Rows are points. To make a cloud, some directions were put in groups of two or more. Within a group, all points are equally far from the middle, so they leave a hole (a ring in 2 directions, a hollow ball in 3). The other directions are filled evenly. Then the cloud was stretched, turned, moved and blurred a little. How many holes are there, and how many directions does each take, smallest first?

Cloud (14 x 2)
[[ 55 -45]
 [ 20  50]
 [ 40  37]
 [ 61 -31]
 [ 58   8]
 [-27 -29]
 [-33  15]
 [ 35 -63]
 [-23  36]
 [ 35 -63]
 [ 27  46]
 [-29 -23]
 [  9 -63]
 [ 25  47]]
Holes: 1 (2)

Cloud (13 x 2)
[[-14  59]
 [ 11  77]
 [  4 -52]
 [ 46   7]
 [  1 -52]
 [ 18 -46]
 [ 47  31]
 [-23  45]
 [ 38 -19]
 [ 46   5]
 [ 41  55]
 [ -3  72]
 [ 18 -47]]
Holes: 1 (2)

Cloud (20 x 3)
[[ 25 -58 -36]
 [-45  63  28]
 [-23  -4 -33]
 [ -1 -23 -43]
 [-44  48   0]
 [-85 -27  18]
 [-27   6  42]
 [-18 -81  -7]
 [-63  -8  46]
 [-21  73  13]
 [-81 -11  39]
 [-27 -69  12]
 [-11  74  16]
 [-44  56  37]
 [-34 -53 -28]
 [ 48  30  -8]
 [  5  26  29]
 [ 11  32 -34]
 [ 26 -55 -37]
 [  1 -64   2]]
Holes: 1 (3)

Cloud (21 x 3)
[[ 18  53 -27]
 [-32  62 -27]
 [ 36  68  30]
 [ 24 -25 -58]
 [ 45  42  44]
 [ 16   9  53]
 [ 47  59  32]
 [ 11   2 -52]
 [ 27  19  53]
 [-30 -31 -22]
 [ 18  67 -13]
 [ 55 -25  36]
 [ 21   2  49]
 [  0  57  62]
 [ 57 -21  38]
 [-19  39 -38]
 [ -9  30  60]
 [-77  13 -24]
 [ 34  52  47]
 [-83  -3   4]
 [ 38 -46  24]]
Holes: 1 (2)

Cloud (21 x 3)
[[-50  28 -48]
 [-36 -13 -43]
 [ 30  59 -37]
 [-24   4  15]
 [-24  42  -2]
 [-28  82 -59]
 [ 20  -2 -95]
 [ -9  17 -70]
 [ 62 -25 -22]
 [-37  14 -36]
 [ -5  71  -3]
 [  9  36 -77]
 [-15 -44 -19]
 [  7  65 -53]
 [  0  58  21]
 [ 25   9  50]
 [-49 -30 -30]
 [-21  21   8]
 [ 11  -9 -68]
 [ 27  45  20]
 [-54  -3   3]]
Holes: 0

Cloud (30 x 4)
[[-17 -43  26  49]
 [ -8  29  40  67]
 [ -1  66  30  46]
 [-33  -1  28 -17]
 [-27  13  12  76]
 [ 41  86 -10 -35]
 [-35  95   9  11]
 [ 41  -1  15  26]
 [ 22 -49  31  -4]
 [-37 -71 -35 -34]
 [-42   7  26 -11]
 [-23 -38   9   4]
 [ 39 -55  44 -23]
 [ 47   6  33   7]
 [  4  22  27  67]
 [  1 -42 -27  38]
 [  3  22 -58 -13]
 [ 12   0 -47   9]
 [-15  32   0  35]
 [  6 -34  62  35]
 [-34 -83   6  36]
 [ 48 -41  32  -3]
 [  3  50   2   5]
 [ 51 -45  53  11]
 [  1 -68 -21  40]
 [ -9 -94   3  15]
 [-45 -47  -6 -27]
 [-46   2 -54  -1]
 [-37  62   1  10]
 [ -6  34  24  37]]
Holes: 0

Cloud (32 x 4)
[[-33 -13   8 -91]
 [ 52  -6  -5  42]
 [-72  -4  29 -21]
 [-29 -89 -27 -16]
 [ 59   8 -36 -17]
 [ 36  -9  40  10]
 [ 41  27 -16  49]
 [-69  -1  14 -51]
 [-18 -70 -44 -27]
 [ 33 -56  12 -40]
 [-41  67  -3  17]
 [ 53  -1 -41 -32]
 [ 21  18 -12  66]
 [-49  54 -10   8]
 [-71   6  15 -43]
 [ 38  48 -18  40]
 [ 55 -23   2  26]
 [ -5  83  32  10]
 [ 34  59 -13 -72]
 [ 44 -55   3 -23]
 [-36 -95  -1 -31]
 [-31 -46 -48 -20]
 [-17  52  49  20]
 [-21 -47  16 -79]
 [ 11 -12   6  74]
 [-30 -42 -50 -22]
 [-40 -43 -40   8]
 [ 16  57 -16  49]
 [ 60  19 -33 -11]
 [-73   4  22 -30]
 [ 35  32 -16  52]
 [ 38 -61 -29 -33]]
Holes: 2 (2, 2)

Cloud (30 x 4)
[[-61  -9  10 -63]
 [ 24  65  33 -15]
 [-39  20  42 -83]
 [  2  37  49  44]
 [-35 -53  13  12]
 [-37   1 -34 -42]
 [-55  14  36  34]
 [ 21  63  60  -5]
 [ 27 -13  34  29]
 [ -8  59  42 -68]
 [ 66  -2  -5  -7]
 [ 10   6  71  -8]
 [ 39 -12 -56  52]
 [ 49   2  23   8]
 [ 20  55 -22 -38]
 [-24  11 -35 -15]
 [ 53 -41 -46  28]
 [ -9  65  40 -22]
 [  9  52 -19 -33]
 [-13  13 -46 -16]
 [  4  35  51  47]
 [ 89  21 -30 -46]
 [ 40  40   0 -78]
 [ 80  51 -31 -67]
 [-80  19  38 -42]
 [ 29 -54 -46   3]
 [ 23  44 -45 -27]
 [-23 -42 -61 -25]
 [ -9  18  49  61]
 [ 67  11   4 -20]]
Holes: 1 (3)

Cloud (50 x 6)
[[-48  11  74  36   3  10]
 [ 40  50  40  44  -4  43]
 [ 31  11  39 -60  36  10]
 [-21 -95 -43  -8   8 -22]
 [  8  47  23  28 -52 -26]
 [ 41  47  56  22  45  -2]
 [ -3  52 -15  20  51 -16]
 [-90 -71  -7  -5  -8  12]
 [ 29  18  36  60 -35  29]
 [  3   0  64  -7  45  58]
 [-57  11 -63  14   9 -29]
 [ 27  49 -51 -62  36  -5]
 [-19 -27 -82 -13 -46 -67]
 [-14  23 -17 -60 -26  33]
 [ 40  36  55  -7  53   3]
 [ 40  17  -5 -20  12 -95]
 [  2 -48   6 -46  47   1]
 [ 21  74 -50 -23  14 -19]
 [ 48 -58 -56 -21  10 -46]
 [-36 -68 -88 -15 -23 -32]
 [-11  72  -5 -59   7 -24]
 [ 11  21 -40 -41   8  50]
 [-64 -53 -41  23  33 -24]
 [ 26  30  35 -41  18  61]
 [  5   0 -81 -49 -32 -82]
 [ 48 -44   0  12 -41 -48]
 [ 19 -58  11 -25 -34  22]
 [ 48  44  41  25  47  21]
 [  1 -38 -82  10  -1   7]
 [ 78  41 -17   5  11 -70]
 [ 36 -27   5 -36  29 -57]
 [  6  57 -29  15 -38 -33]
 [ 49   5  -6 -13  60 -42]
 [-43  20   8 -54  -1 -55]
 [ 36  52 -53  -7  41 -38]
 [ -9 -41 -53  12 -59 -48]
 [ 52  58 -28  -3 -30 -68]
 [ -1  -6 -86 -49  46 -64]
 [-73   5   4  42  16   4]
 [-82 -72  -5 -16  16  -7]
 [ 16  -5  23  12 -12  80]
 [ -7  19 -26 -70 -22 -69]
 [ 64 -21  13 -20  29 -36]
 [ 52 -17 -63 -11  19   9]
 [-41  35 -47 -28  33  21]
 [ 33  76 -26   0  12 -60]
 [ -6   8 -12 -83 -22  -9]
 [ 40  40   6  56  18   6]
 [-83 -41 -17  36 -11  16]
 [ 69 -43   2  -1 -20 -25]]
Holes: 1 (6)

Cloud (49 x 6)
[[ 32 -26  37 -36  -8 -66]
 [-34  14  61  44  15  14]
 [-37 -22  33  55  18  47]
 [ -6 -20 -20 -12 -23 -13]
 [-17 -45 -55  48  45   8]
 [-35  28  47  27 -40  14]
 [-11 -34  14 -12  49 -19]
 [-54  77 -45  -2  15   3]
 [-21 -37 -23  64  -3 -20]
 [-27  21 -38   3 -14 -43]
 [-16  49 -54  25 -22   8]
 [-39 -59   1  20  48  44]
 [-29  -1  -1  22 -43 -33]
 [-13 -21  19   1 -31  21]
 [-63 -36   1 -26 -16  14]
 [-45 -21  -5   1 -45 -27]
 [ -9  15 -20   8  39  36]
 [ 11 -39 -17  25  79 -31]
 [ 16  10 -60  17 -43 -16]
 [-17  43  20   3  46   4]
 [ 21 -34 -18 -37 -12  34]
 [  4 -27  51   7 -34 -27]
 [ -6 -30 -14 -15  68 -37]
 [-16   9   9  -4  24 -34]
 [-74 -31 -22 -22 -30  13]
 [-34  10 -46  45  -6 -14]
 [  6  -2   4  71 -19  41]
 [ 13  46 -52   1 -34 -16]
 [ 24  46  22 -19 -34 -50]
 [ -9  30   3 -23   9  59]
 [-23  -7 -38  29 -47  10]
 [-53 -20  29  16 -38  50]
 [-78 -46 -30  17 -44  15]
 [-17 -58   8 -12 -23   4]
 [  0   6 -11  38   9  -1]
 [ -7 -58 -41   7  16  19]
 [ 15   0 -49   6  10  47]
 [ -9 -50 -12  11 -65  -5]
 [-20  13 -95  41 -13  23]
 [ 14  -9  13  47  -7 -75]
 [ -3  12  48   6  67  16]
 [ 46   2  -9 -25  36 -25]
 [-75 -30 -20  30 -30   3]
 [-16  30  17  46 -36   7]
 [  5 -33  22   7  10 -45]
 [-33 -16  16   0  -5  66]
 [ 15   2  43  -6 -20 -43]
 [  2   2  11 -41   8  33]
 [-30 -67 -14 -29  15  -9]]
Holes: 0

Cloud (89 x 8)
[[ 62 -11  18 -12 -47  31   9  20]
 [-40  28 -50 -24  41 -64 -44  30]
 [ 13 -51 -27  16  -1  23  95 -18]
 [  0 -11 -76 -16  12 -28 -32  23]
 [-39 -20  -3   0  65 -38   5  -5]
 [-34  19   9   2  22  34 -12 -22]
 [-41 -56  14  31   8 -29 -47  30]
 [-61 -11 -21  50  51 -26 -61 -11]
 [ -8 -82   5  11   9 -15   6  38]
 [-58 -78  39  28   4  -5 -11 -21]
 [-30  11  38  25 -24  35   2  34]
 [ 51 -53  -6 -29 -17  -5  48  19]
 [-35 -67  10  42  -2 -29  19  12]
 [-33  -3   5   2  67 -30   4   0]
 [-41 -32   4  30  56 -10 -42 -22]
 [-22  51  12  80  22 -11  -8   4]
 [-11  13 -16  22 -40  -5  46  -1]
 [ -1  26 -44  29  22  29  63  25]
 [-28  65 -33  66   7  23 -11 -16]
 [-38 -29  64  16  26  -5 -20  46]
 [-16  40 -75  36 -23 -19  34   8]
 [ -1  66 -17  32  55 -34 -16  19]
 [ -1 -20  23 -19  57  -2  13  22]
 [-14  -1 -56  73  -8  -3 -25  -4]
 [ -6 -84  10  11  -2  15 -18  21]
 [ 39  40   7 -21 -19  31  11  -9]
 [-12   4  -8  80   0   6  44 -28]
 [ 15 -26 -68 -21 -24  11  14  16]
 [-20  71   5  10  16 -17 -77   6]
 [-81 -31   2  31  44 -39  -6 -13]
 [ -1 -17   7 -39  34 -22 -31  66]
 [-15 -65 -43   3   2  29  72 -40]
 [-26  34 -17  39  67  -9  12   7]
 [-62 -31 -45  62  -2 -27  20  -3]
 [-39 -13  18  14  33 -51 -68  44]
 [  3 -41   5  16 -36  41  75 -16]
 [-31  70 -14  63 -19   5 -32   6]
 [-10 -40  18 -16 -14 -27 -49  -4]
 [ -1 -53   0 -29  22 -23 -30  52]
 [-58  53  -2  57  22 -11   1  -1]
 [-39 -15 -65  45  -3  -4 -35 -13]
 [ -4  94 -35  26   2  -5 -51   9]
 [  1  73  -9  36 -11  -2 -61  47]
 [  0   3   6 -15  40 -14 -31  71]
 [ 50 -20  28  26 -26  32  11 -11]
 [-10  -8 -42  48  -2  23  68 -43]
 [-25 -45 -11  -2 -45   2  30  -6]
 [ 22  43 -30  60  -5 -33  -4  45]
 [ -6 -18 -46 -17  14 -49  18 -20]
 [-28 -53 -48  35  32  -8  59 -39]
 [ 30  14 -69  61  20 -13  20  16]
 [ -9  67 -62  53  30 -14  44   7]
 [  4 -75  41 -19   1 -11 -29  17]
 [  4 -10 -34   3 -42   9  60  27]
 [-31 -61 -26   1   4  25  24 -53]
 [ 28  18 -44  64  18 -19  14  -9]
 [-10 -28 -37 -25  32   8 -41 -14]
 [ 30  46 -25  37  33   7  -5  51]
 [  0  16  15 -14  13  -5  29  66]
 [-40  36 -46 -25  43  -6 -23 -16]
 [-79  31  19  39  12 -10 -45  15]
 [-11  60 -15 -13   5  -9 -67  53]
 [-50 -16  47  23  45 -11  -2   1]
 [ 14  76 -14  66   8 -21 -41  21]
 [ 53   1 -58  28   7   7  13   8]
 [-42 -17 -48  37  51 -60 -31  21]
 [-58 -12 -77 -11  49 -16  11 -21]
 [  9 -20  13 -27  53   0 -31  11]
 [ 14   7 -41   4 -27 -41 -24  17]
 [-16  11 -43 -24  40 -44 -56  51]
 [-16 -11 -63 -38  35 -21  -8 -27]
 [-40  -2  36 -12   9   2  23  36]
 [ 10   4  14   9 -48  33  32 -21]
 [-59 -24 -48   3  15 -33  14 -37]
 [ 18   3 -67  38 -11   7 -23   6]
 [  4  60 -71  38  32  -4  46  27]
 [-67 -49   1  46  12 -13 -20 -39]
 [-49 -27 -30  62 -16 -14 -33  -5]
 [-24  15 -28  59 -45  11   2  10]
 [-20 -20  32 -45  12  26 -30 -11]
 [-51 -76  -1   9  28 -13  14  38]
 [  0 -26 -34   1  29 -16 -38 -28]
 [ 10 -10 -26 -20 -31 -31  17  -7]
 [-38  58 -30  39  -8  17 -14  33]
 [ 10 -43 -27   7 -32  55  60 -16]
 [-36   5  -1  34  30  23  16  48]
 [  7  15   6  14  32   3  10  70]
 [ 53  43 -45  24  -4  24  -4  -1]
 [ 52  32 -46  26  -9  -2  -1  52]]
Holes: 3 (2, 3, 3)

Cloud (84 x 8)
[[-30 -49 -31   4  -5   5 -11 -37]
 [ 27 -28  -2  51  -3 -62   0  40]
 [-21  24 -19 -65  -2  23 -12  -4]
 [-15 -14   9  23 -53   5  11 -11]
 [-13 -49  27   1   8 -25  19 -54]
 [ 19 -38  12  44  16   9  42   4]
 [-18 -10  -4  12   7 -43   2  42]
 [-30   6  12   4  38 -23  42 -21]
 [-34  21  26   9  19  -3  62  -7]
 [-15  -1  24  -7  12 -95   9 -32]
 [ 59  -5  -4  28  26 -29  15  14]
 [ -2  16  -7 -35  27  21  47 -29]
 [-55 -19  22  14 -39  14  15  14]
 [ 13  27  10 -13  31 -22 -45 -45]
 [  8 -18 -43 -10  49   1  -7 -48]
 [-14  12 -35   1  55 -30 -11  -1]
 [-12  65  -1 -37  23  20  32 -27]
 [-29 -17  19 -42   7  16 -32 -28]
 [ 13 -22  22  26 -14  29  14 -16]
 [  2  26  33 -58 -12   4  38 -18]
 [-38 -16 -26   6  26  -1 -19 -48]
 [ 22  14  11 -34  43  20  34   5]
 [ -7 -24  20 -35 -38 -33  31 -23]
 [-36  35  11  -4 -45 -27  11  21]
 [ -8  -2 -10  46 -24  21  45  41]
 [ 38  14 -17  19  -2  22 -15  27]
 [-55 -45   9 -10 -15   6  31  -9]
 [ -9  18  16  -8  17 -53  28 -55]
 [-31  49  27  -8 -18  10  65  42]
 [-29 -36  13 -21  -8  17 -31 -36]
 [ 55   7 -21  15  53 -37 -34  18]
 [ -9 -50 -50  -7  20  -4 -25  -9]
 [-11 -35  15  16  12  36 -16 -30]
 [ 29 -66 -12  33   0   0 -35 -18]
 [ 27 -25 -20  19  -9   9 -26 -26]
 [ 37  35 -21 -14  10 -48   1   4]
 [-21  10   7  33 -46 -32   6  -7]
 [ 33  39 -18  21  15 -53  -3  30]
 [-15  52  27 -22  13 -62 -25  -4]
 [  6   6 -13 -69  -2  14  -1 -27]
 [  8 -12  13  30  -3  24 -27  16]
 [  4  31   8 -12  19  12  24  56]
 [  3  35 -19  31  28 -46 -30  22]
 [ 26 -16 -50  -6  40 -15 -66 -26]
 [-39 -17  28   2  -4 -80   6 -31]
 [-21 -28  35 -40 -33 -42  10 -33]
 [-36  37   0 -78  24  24   1 -25]
 [-12 -78   3  40  -1 -12 -12 -27]
 [ 29 -24 -39  10  60  -9 -57  10]
 [ 13  -8  22  65   0   9  13  13]
 [  5  -3  45 -23  11 -24  29 -47]
 [ 14 -13   1  44 -12  12  43  61]
 [  4  62  15  26  41 -17  16   4]
 [-11 -14  30  20  15 -60  44  11]
 [-41 -52  17   3 -20  -8  36 -32]
 [ 19 -31 -21 -10 -10 -17   5 -42]
 [ -1  42  44   9  10 -36 -18   3]
 [-32  -6  31 -40 -35  19  -2 -17]
 [ 26 -32  38  25  -3  14  25  12]
 [-47  20  52 -25  17 -30  24 -39]
 [ 31 -57  -4 -17  23  16   4 -28]
 [ -5  14   3  -1 -41 -56   7 -20]
 [ 39 -22  25  -5  -7 -43 -16 -20]
 [-18 -35   4  13 -10  52 -14   9]
 [ 31   3 -33 -10  24 -68 -37 -20]
 [  0  -1  22  -8 -14 -81 -32 -29]
 [  1  51  40  39  -6 -14  29  19]
 [ 49 -49   2  35  22 -14 -31  15]
 [-29  54  32 -24  33 -32 -18 -13]
 [-19 -57  23  29  -4   9  28 -29]
 [ 13  19  27 -19  28  42   7   4]
 [ -4  35 -23  41  13 -18  10  36]
 [ 31 -19   9 -22   8  -6  42   0]
 [ 24 -28   3  61  39 -23  13  29]
 [ 24 -33 -17  50  35  15 -37  23]
 [ -8 -23  21   3  42 -20 -30 -57]
 [-19 -16  45 -15  18   6  -3 -43]
 [-29 -16  -8 -16 -24 -24 -15  20]
 [ -7 -61  26 -15 -15  17  -6 -20]
 [ 49   8   3   8  56 -20 -22 -27]
 [-17   5  18  66 -28 -28  15  14]
 [-41   5  19 -56  10  45  37 -30]
 [-43  15  12 -41 -22  37  -1   7]
 [ 48   4  19  31  34 -60   2  19]]
Holes: 1 (8)
